Each wall is flat, endless, passes through zero and stands at right angles to its row. A trip goes straight from one point to another. List the walls that it crosses, first one first.

Walls:
(1): |  -5 | -25 |
(2): |  20 | -50 |
(3): | -20 |  55 |
(4): | 46 |  8 |
(5): |   9 | -33 |
Trips:
| -51 |  -4 | to |  7 | -9 | -> 5, 3, 2, 4
| -48 |  18 | to | -45 | -40 | -> 1, 5, 3, 2
| 49 | 32 | to |  -7 | -36 | -> 2, 3, 5, 1, 4
|  -8 | -45 | to | -21 | -49 | -> none
| 59 | 26 | to | -32 |  16 | -> 4

Walls:
(1): |   3 | -16 |   4 |   4 |  26 | -11 |   6 |  27 |  21 |
(2): |  13 |   3 |   9 |  -1 | -50 |   4 |  17 |  17 |  18 |
(3): | -36 | -57 |  12 |   0 | -15 |  12 | -23 | -34 |   6 |
(4): |  11 |  -6 | -16 |  -4 |  19 | -19 |  -6 |  41 |  16 |
(5): |  -6 |   3 |  28 |   7 |  12 |  24 | -14 | -14 | -30 |
Trips:
|   7 |  24 | -14 |  24 |  40 | -26 |  13 |   1 |  16 | to |  13 |  -4 |  -4 | -10 | -15 | -22 |  13 |   6 | -13 | -> 2, 1
|   9 |  39 |  -4 |   4 | -16 | -29 | -26 |  14 | -19 | to | -23 |  -5 |  35 |  50 |  12 |  27 |  20 | -11 |  34 | -> 5, 4, 1, 3
| 54 | 44 |  0 |  3 | -1 | 56 | 37 | 28 | -7 | to |  -3 |   9 |  46 |   5 |  29 | -60 |   7 |  21 | -25 | -> 1, 2
|   6 | -12 |  46 |  -9 |  54 | -10 |   4 |   9 |   0 | to |  -1 |  -9 |   5 | -15 |  -3 |  -8 | -39 |  -6 | -15 | -> 3, 1, 4
| -31 |  19 |  10 |  20 |  -8 |  -6 |  -6 |  22 | -28 | to |   4 |  33 |   7 | -23 |   4 |  27 |   2 |  -6 |  40 | -> 2, 5
|  27 | -23 |  -5 |  18 |  11 |  10 |   8 | -38 | -26 | to | 16 | 23 | 28 | -2 | -5 | 14 | 25 | 16 |  3 | -> 3, 2, 1

Walls:
(1): |  12 | -24 |  -6 |   3 | -10 | -25 | -20 |  15 |  18 |   6 |  -8 |  27 |  21 | -13 | -21 |  12 | -21 |   5 |  -4 |  13 |
(2): | -14 |  -8 | -13 |  -4 |   5 |  -8 | -10 |  19 |  22 | -28 |  15 |  -2 |  -3 | -21 |  -8 |   5 |  31 |  10 |   2 | -12 |
(3): |   0 |   8 |  -3 |  14 | -21 |  21 |  16 |  -5 | -20 |  -4 |  -1 |  -4 | -15 |  -9 |  -8 |   0 |  31 |  11 |   9 |  10 |
(4): | -23 | -14 | -13 | -13 |  15 |   6 |  -3 | -20 | -34 | -19 | -10 | -11 |  12 | -13 |  18 |  15 |  23 |  -3 |   5 | -20 |
(5): |   8 | -24 |  -3 |  37 |  20 | -11 |   6 | -18 |  16 |   9 |  12 | -14 |  36 |   1 |  20 |   9 |  -9 |  -5 |  -1 |  -9 |
(6): |   1 |  10 |  12 |  23 |  -9 | -17 | -28 | -37 |  -3 |   2 |  11 |  -5 | -21 | -22 |  -5 |   7 |  -2 |   8 | -27 |  -2 |
(7): | -15 |  41 |  -5 |  33 |  -1 | -21 | -19 | -18 |   4 | -12 |  -8 |   2 |  -8 | -16 |  -6 |  14 | -13 |  -7 |  17 | -21 |
(8): |  -6 | -17 |   0 |  14 |  -4 | -14 |  33 |  16 | -16 |  13 |   6 |  -9 |   8 | -13 |  -3 |   4 | -16 | -19 | -13 |  13 |
(9): |  -4 |  12 |  -6 |   4 |  11 | -28 |  11 | -16 |  11 |  -1 |  31 | -19 | -24 |  -5 |  29 | -19 |  -1 |   8 |  -7 | -50 |
Trips:
|  14 | -13 |  10 | -19 |  20 | -11 | -40 |  16 |   3 |  -4 |  17 |  25 |   0 |  23 |  -5 |  -1 | -46 |   0 |  45 |  18 | to |   1 |   2 | -16 |  -6 |   6 |   4 |  -9 |   2 |   4 |   5 |  22 |   2 |  37 |  -2 |  23 |  12 | -18 |  17 |  27 | -16 | -> 5, 7, 9, 4, 2
|   4 |  31 |  44 |  -1 |  -7 | -40 |  -1 |   7 |  34 | -60 | -34 | -16 | -18 |  -8 | -14 |  -1 |  10 |  24 |  -6 |   6 | to |  -4 |  14 |  -7 | -12 |  16 |   6 | -23 |  -6 |  34 | -10 |  13 | -33 |   0 |  -4 |  10 |  -7 |   0 | -13 | -14 |  10 | -> 3, 1, 5

Walls:
(1): |   3 | -17 |  16 |  -4 |  14 |  -1 |   2 |  -7 |  -4 |  -6 | -17 |  -2 |  16 |  -1 |  -9 |  23 | -23 |   7 | -21 |  -6 |  -2 |  -4 | -34 | -14 |   6 |  19 |  -3 |   1 | -24 |  -3 | -10 |  10 |  -4 | -11 |  -8 |  19 |  22 | -13 |   3 |  -3 | -35 |   9 |   8 | -10 |   0 |  14 |  -2 |   2 |
(2): | -13 | -10 |  28 |  10 |   3 | -10 |  11 |   5 | -22 | -18 | -12 |   0 |   0 |  14 |  12 |  18 |  -9 |  20 |  -4 |  16 |   6 | -13 | -16 |  -1 |  20 |  37 |   7 | -13 | -16 |   7 |  40 |  22 |  25 |  -8 |   1 |   8 | -24 |  12 |  -8 |  19 |  29 |  -3 |  14 |   0 | -21 |  27 |  17 |  -7 |
(3): |   5 | -18 |   7 |  11 | -19 |   0 |  13 |   4 | -19 |   5 |  11 | -17 |  -8 | -22 |  10 |   6 |   6 |   9 |   8 | -26 | -18 | -21 | -35 |   9 | -11 |  -6 |  -3 |  -2 |   2 | -22 |  -6 |   1 |   1 |  13 | -17 |  -1 | -16 | -34 | -20 | -11 |   3 |  -5 | -20 |  -8 |  -6 |   4 |   4 | -17 |
(4): |  17 |  17 | -25 | -28 |   7 |   3 | -28 |  -8 |  -3 | -13 |   1 |   7 |  -5 |  -2 |   1 |  12 |   6 | -23 |   9 |  -5 | -19 |  -2 | -13 |  34 |  -9 | -21 | -21 |  -4 | -16 | -11 | -10 |  -4 |   5 |  29 |  -9 |  18 |   0 | -12 | -12 |   2 |   6 |  14 |   8 |  15 |   3 | -22 |  -8 |  18 |
(5): | -13 |   6 |  -3 | -20 |  15 |  -8 |  14 |   0 |  -9 | -24 |  -6 |   6 | -43 |  13 |   6 | -14 | -17 |  -3 | -25 |  20 |  18 |  18 | -15 |  -3 |   1 |   0 |   2 | -18 | -12 | -14 |   3 |  21 |  14 |  -4 | -11 |  22 |  16 |  18 |  24 | -14 | -25 | -15 | -15 |   3 |  19 |  -8 | -32 | -16 |
(6): | -13 |   2 |  -7 |  45 |  10 |  -5 |  19 |  -4 |  13 |  20 |   7 |  16 |   4 |   5 |  22 |   9 |  25 |   6 | -17 |  19 | -16 |   6 | -28 |  15 |  11 | -14 | -10 |  -7 |  10 |  24 |   4 | -26 | -26 |  29 |   1 |  -4 |  -5 |  -3 |   1 | -21 |   7 |  -3 | -17 |  18 |  15 |  -6 | -13 | -17 |
Trips:
|   3 | -23 |  32 |  10 |  -2 |  -4 |  17 | -17 |   6 |  13 | -17 |  22 |  24 |  -9 |   5 |  11 |   9 | -33 |  10 |  -6 |   7 |  -2 |   2 |  -8 |   5 |  -7 |   6 | -28 |   6 |  10 |  17 |  -4 | -11 |  21 | -17 |  28 |  -3 |  15 |  -7 |  -5 |  10 |   7 |   4 |   6 |  30 |   0 |   7 |   3 | to |  -6 |   2 | -23 |   3 |   7 |  -4 |  14 |   2 | -15 | -38 | -13 |  -7 |  31 | -19 |  39 | -19 |  14 |  -6 |   1 | -17 |  15 |   9 |  14 |  12 |   7 | -13 | -39 |   2 |  38 |  -3 |  10 |   4 |  -7 |  34 | -22 |   6 |   2 |  12 |   3 | -14 | -43 | -21 |  11 |  14 | -10 | -19 |  -9 |  27 | -> 4, 2, 1, 5
| -17 | -11 |  11 |   8 |  21 |  15 |  -6 |  -7 | -22 |   7 | -19 |   4 | -22 |   4 |  15 |   6 | -11 | -12 | -12 |   4 |  11 | -11 |  -2 |  -1 |  10 |   7 |   2 |  21 | -24 |   0 |  34 |   2 |   0 | -15 |  -7 |   1 |   7 |  22 |   4 |  -9 |  -7 |   9 | -15 |   2 |  -2 |   5 |  -4 |  14 | to | -25 |  -8 |   2 |  -4 |  21 | -28 | -36 |   1 | -22 |  -5 |   1 |   1 |  -5 | -17 | -35 |  -7 | -16 |  -7 | -12 |   5 |  -5 | -14 |   4 |  -2 |   0 |  -5 |  -3 | -13 |  -7 |  33 |  -7 |   4 |  15 |  41 | -24 |   0 |  43 |  -3 | -29 |   2 |  24 |  -6 | -20 |   7 |  -1 |  32 |   4 |  11 | -> 4, 3
| -34 | -17 |   6 |  -7 |   9 |  -6 |  -7 |   6 |   0 |   7 |   8 |  15 | -32 |  15 |   9 | -13 |  11 | -15 |  18 |   5 |   0 |  29 |  13 | -12 |   6 | -10 |  -7 |  24 |  18 |  -5 |  -2 | -12 |  44 |  25 |   8 |  -1 |  -2 |  39 |  -3 | -26 |   6 |   2 | -20 |   7 |   4 | -38 |   9 |   9 | to | -18 |   3 |  21 |  13 |  27 |  32 |  23 |  -6 |  17 |  -7 |   4 |  -8 | -18 |  -6 |  13 |   1 |  -2 | -16 |   4 |  15 |   0 |   6 |   4 |   0 |  -4 | -25 |  -9 |  18 |  12 |  35 |   9 | -19 | -10 |  13 |   0 |  -2 |   9 | -10 | -26 | -18 |  10 |  22 |   4 |   2 |  19 | -15 |   9 |   8 | -> 5
| -20 |   4 |   2 |  20 |  34 | -21 |  10 | -12 |  -3 |  17 |  16 |  -4 | -10 |  11 | -24 | -18 |   5 |   1 | -20 | -12 |  37 |   1 |  31 |  -3 |  10 |   5 |   2 | -22 |   0 |  11 | -15 |  -4 | -15 |  42 | -10 |  -1 |   7 | -14 |  23 |  11 |   4 | -16 |   3 |  12 |   6 |  -7 | -12 |  12 | to | -15 |  28 | -13 |  -3 | -19 |  -1 |  -7 |   0 |  22 |  -7 |   5 |  16 | -20 |  16 |  -5 |  -6 | -26 |  -4 |  -3 |  -2 |  11 |  -5 |   3 |  18 |  -1 |  -5 |   6 |   1 | -14 |   2 |  -7 |  10 |  40 |   9 | -10 |  20 |  -3 |   0 |  22 |   9 |   9 | -14 |  30 | -10 | -13 |  -8 |   3 | -10 | -> 4, 6, 2
|  13 |  18 |  -6 |  10 |  18 |  -9 | -20 | -16 |  -6 |   1 | -12 | -20 |  13 |   8 | -17 |  -2 |   2 |  16 |  -6 | -18 |  14 |   9 | -27 |   0 |  30 |  13 | -12 |  -2 |  21 |  -3 |  30 | -18 | -37 | -17 |  28 | -16 | -22 |  -2 | -17 | -15 | -23 |   2 |  -7 |  15 | -26 | -22 | -42 |   8 | to |  24 | -10 |   3 |   3 |  31 |   6 | -29 | -27 |  -5 | -19 |  34 |  -6 | -15 | -15 |   5 |   5 | -13 |  20 |  -1 |  -1 |   4 | -33 |  19 | -15 |   0 |  16 | -11 |  -4 | -31 |  21 |  -1 | -29 |   1 |   9 |  -3 | -22 |  17 |   6 | -16 |  10 | -23 |  29 |   9 |  21 |   1 | -13 |   4 | -13 | -> 4, 6
|   2 |   5 |   1 |  -8 |   2 |   1 | -18 |  -1 | -13 |  -1 |  -1 |   0 | -20 |  15 |  17 | -15 | -13 |  -8 | -10 |  21 |   2 |   9 | -25 |   4 |   8 |  17 | -19 | -28 |  12 | -10 |  -7 |  11 |  -1 | -30 | -33 |  -2 |  32 |  30 | -15 | -13 |  31 | -13 | -13 |  -1 |  17 |   8 |  13 |  -9 | to |  23 |   9 | -11 |  -8 |  14 |  -8 |  -8 |  -1 | -10 |  25 |  27 |   4 |  10 |  14 |  22 |   2 | -28 |   1 |  -3 |   4 | -25 |  26 | -36 |  34 |   0 |  -4 |  20 |   9 |  20 |  19 |  -9 |   9 |  -7 |  27 | -24 |   0 |  -5 |   8 |   9 | -22 | -21 |  15 |   6 | -10 |   2 | -22 | -10 |   3 | -> 6, 4, 3, 2
|   0 |   9 | -23 |   4 |  -7 |   4 |  14 |  32 |   4 |  -2 |  -4 |   6 |  -7 |   2 |  22 | -27 | -19 |  -3 |  12 | -12 |  -6 |   7 |  48 |   7 | -22 |   4 |  -9 | -13 |  12 |   4 |  -2 |  13 |  -4 |  -9 |  19 | -20 |  -8 |   5 |   3 |  -1 |   1 | -12 |   2 |  11 |  -3 |   9 | -17 |   2 | to | -11 |  -9 | -24 |  -5 |  -1 |  -3 |  23 |   0 |  19 | -32 |  10 |  23 |   4 |  -2 |  -1 | -30 |   9 |  17 |  12 |  -1 |  -3 |  -3 |  10 | -27 |  33 |  16 |   4 | -10 |   6 |   6 |  -4 | -20 |   3 |  28 | -10 |  14 |   4 | -41 |  -6 |  -7 |  -3 | -19 |   5 |  -5 | -32 |   8 |   6 | -19 | -> 5, 6, 3, 2

Walls:
(1): |  21 |  11 |   2 |  22 |  12 | -13 | -27 |   2 | -18 |  -8 |  -6 | -38 |  -7 |  17 |   8 | -10 |  28 |   0 |   1 |  14 | -14 | -13 |   9 | -21 | -25 | -37 |  -1 |  22 | -16 |  -1 |   6 | -14 |  19 |  20 |   7 | -32 |   3 | -50 |   9 |   9 |  -9 |  32 |  14 |  21 |  -5 |   5 | -12 |  23 |
(2): |  -1 |  -6 | -31 |   5 |  -4 |  13 | -17 |   6 | -27 |  13 | -40 |  15 |  36 |  -5 |   7 |   8 |  20 | -12 |  34 | -18 |  10 |  19 |  15 |  -9 |  23 |  -8 | -32 |  18 |  21 | -16 |  -3 | -19 |  37 |  26 |  17 |  23 |  -6 |   1 |   4 |  12 |  10 |  -6 |  24 |  40 |  -8 |  16 | -15 |   4 |
(3): | -11 |  30 |  -2 |   8 |   9 | -11 |  15 |  -9 | -13 |  34 |   9 |  -3 |  14 |  59 |  -4 | -11 |  15 |  -3 |  -5 |   0 | -19 |  -9 | -14 |  21 |  11 | -12 |  17 | -18 | -14 |   3 |  10 |  15 | -24 |  45 | -22 | -18 |  21 |  12 |   1 |  -1 |  26 |  31 |  31 | -17 |  -4 |  32 |  -9 |  -6 |
(4): |   9 |  16 |  16 |  13 | -12 |   4 | -22 | -20 | -11 |  20 |  18 | -16 | -20 |  -5 |  20 |  17 |   2 |   6 |  -7 |  32 | -26 | -12 | -28 | -14 | -11 |   1 | -22 |   7 |  -9 |  13 |   7 |   5 | -24 |  16 |  -3 |  -2 |  -6 | -21 |  -9 | -17 |  15 |  46 | -12 |   6 |  12 |   2 |   8 |   4 |
(5): |   4 |  -8 |   0 |   9 |   6 | -11 | -13 |   9 |  -7 |   4 |   5 |  -2 |  13 |  10 |  12 | -24 |  13 |   0 |  14 | -11 |  22 |  20 |  11 | -17 |   1 |  -9 | -49 | -11 |  28 |  19 |   6 |  -1 |  -8 | -10 |   8 |  -9 |  -4 | -20 |   9 | -17 |  -5 | -23 | -22 |  -6 |  16 |   2 | -12 | -16 |
(6): | -21 |  16 |  40 | -10 |  42 |   2 |   8 | -13 | -10 | -15 |  -7 |  -4 | -13 | -16 |  10 | -22 |  14 |   9 |   1 | -26 | -13 | -15 |  11 |   6 |  11 |  20 | -17 |  -8 |  -1 |   4 | -16 |   0 |  -2 |   1 |   9 |  -5 |   4 | -25 | -13 |   3 |   9 | -12 |  11 |  33 | -18 |  12 |  -4 | -18 |
(7): | -16 | -38 |  34 |   0 | -20 | -23 | -33 |   1 |   7 |  -4 | -12 | -10 |  34 |  14 |   6 |  -5 | -36 | -25 |   1 |  27 |   8 |  -2 |  12 |  -9 |  10 |  18 |   0 |   7 |  27 |  -7 |  -2 |   9 |   9 | -25 |  11 |  29 |  -1 | -23 |  20 |  -2 | -18 | -10 |  22 |  16 |  17 |   3 |   9 |   9 |
(8): | -14 | -19 |   6 | -18 | -14 | -27 | -10 |  18 | -25 |  19 | -20 |  -6 |  22 |   2 | -23 | -24 |   4 |   5 |  -6 |   2 |  -2 | -10 |  29 |  10 |  40 |  27 |   7 |  -7 | -17 | -17 |  29 |   3 |   1 |  -6 | -21 |  33 |  -1 |  17 |  42 |  26 |  -5 |  31 |  23 |   0 |  14 |   8 |  22 |  18 |
(9): |  -3 |  15 |  -1 |  40 | -35 | -14 |  14 |  20 | -23 |  18 |  14 |  -6 |  -1 |  -1 |   6 |  13 | -21 | -10 |  10 |  20 | -20 |  -6 | -21 |   7 |   0 | -35 |   4 |   0 |  -8 | -13 | -23 | -22 | -29 | -14 |  33 |   9 |  16 |   7 |   5 |  15 | -33 | -14 |  -2 | -14 |  25 |  41 |  22 |  -2 |
(10): |   0 | -16 | -14 |  12 | -19 |  18 |   0 | -22 |   4 |   1 |  14 |   7 |  -5 |  -2 | -29 | -24 |  30 |  27 |   4 |   5 |  19 | -29 |   3 |  18 | -20 |   9 |  14 |  -3 |  21 |  26 |   8 | -47 | -16 | -17 |  16 | -25 |  14 | -31 |  18 |  -9 | -10 |   4 | -12 |  -4 |  18 |  41 |  -3 | -14 |
(11): | -10 |   3 | -30 |  39 |  16 | -10 | -13 |   3 |  20 |  11 |  -3 |  34 |  22 |  30 | -25 | -11 |  28 | -11 |   4 |  15 |  13 | -19 | -21 | -10 | -27 |  -3 |  15 | -13 |   5 | -32 |  14 | -15 | -19 | -32 |   6 | -19 |  20 |  13 |  -1 |  -5 |  30 |  11 |   0 |  38 |  22 |  18 |   0 |  -5 |
Trips:
| -17 |  -5 | -44 |  29 | -22 |   3 |  10 |   9 |   9 |  17 |  25 | -10 |  21 |   4 |   6 |   7 |   5 | -12 |  21 |  10 | -16 | -18 |  18 |  10 |   8 |  14 |  16 |  -9 |  26 |  -4 | -29 | -29 | -14 |  15 |   5 |  14 |   0 | -11 |  -8 |  13 |  -3 | -19 | -10 |   3 | -16 | -15 | -20 |  11 | to |  -7 | -13 |   4 |  18 |  16 | -13 |  -8 |  32 |   3 |  23 |  30 | -31 |  11 |  36 |  -5 |  -7 |   8 | -13 |  -6 |   2 |  11 |   3 |   6 |  14 |   1 | -18 | -17 |  15 |  -9 | -19 |  -2 |  -6 |  31 |   0 |  12 |  15 |  15 |  -3 | -17 |  16 | -16 |   8 | -16 |   9 |  14 |  -6 |  26 | -15 | -> 5, 1, 8, 10
|  11 | -27 |  -8 |  11 |  28 |   4 |  -6 | -19 | -24 | -17 |   8 |  21 |   1 |   6 |   9 |  20 |  -4 |  12 | -12 |  36 |   9 |  16 |   8 | -12 |  17 |  11 |   4 |  21 |  -4 |   0 | -22 |  25 |   2 |  -5 |   4 |  11 | -11 |   2 | -24 |   1 |  -1 |  -8 | -19 |   6 |   7 |  -8 | -11 |  30 | to |   5 |  -2 |  13 | -14 |  -4 | -22 |  -5 |   7 | -46 |  11 |   6 | -42 | -41 | -25 |  14 |   2 |  28 |  -7 |  -4 |  -9 |  -7 |  18 |  16 | -27 |  -7 |  -8 |  -6 |   1 |  19 |   2 | -12 | -11 |  34 | -24 |  -5 | -30 | -10 |  -4 | -16 |   3 |   9 |  13 | -23 | -16 | -29 |  -6 |  11 | -16 | -> 1, 5, 6, 7, 2
|  -7 | -12 |  20 |   3 |   7 |   4 |   7 |  -9 | -27 |  -1 | -15 |  29 |  10 | -36 |   0 |   7 |  -9 |   2 |  19 |  25 |  33 |  -2 |  -3 |  22 |  38 |  -7 |   8 |   4 |   9 | -18 |  11 |  -2 |  -2 | -18 |  -5 |   2 | -15 |   1 |   8 |   1 |   4 |  18 |  18 | -20 |  -1 |  -1 |  -7 |  10 | to |  -7 |   3 |  -2 |   8 | -16 | -28 |   1 |  17 |  30 | -16 |  -8 |  19 |   1 |  11 | -37 | -34 |  -8 |   1 |  11 |   0 | -37 |   3 |   1 | -14 |  -8 |  -4 |  18 | -12 |  39 |   7 |  17 |  12 |   8 |   0 |  -8 |   0 |  -2 | -28 |  11 |  14 | -16 |   1 |  10 |  -3 |   2 | -31 |   0 |  17 | -> 9, 10, 11, 2, 1, 5
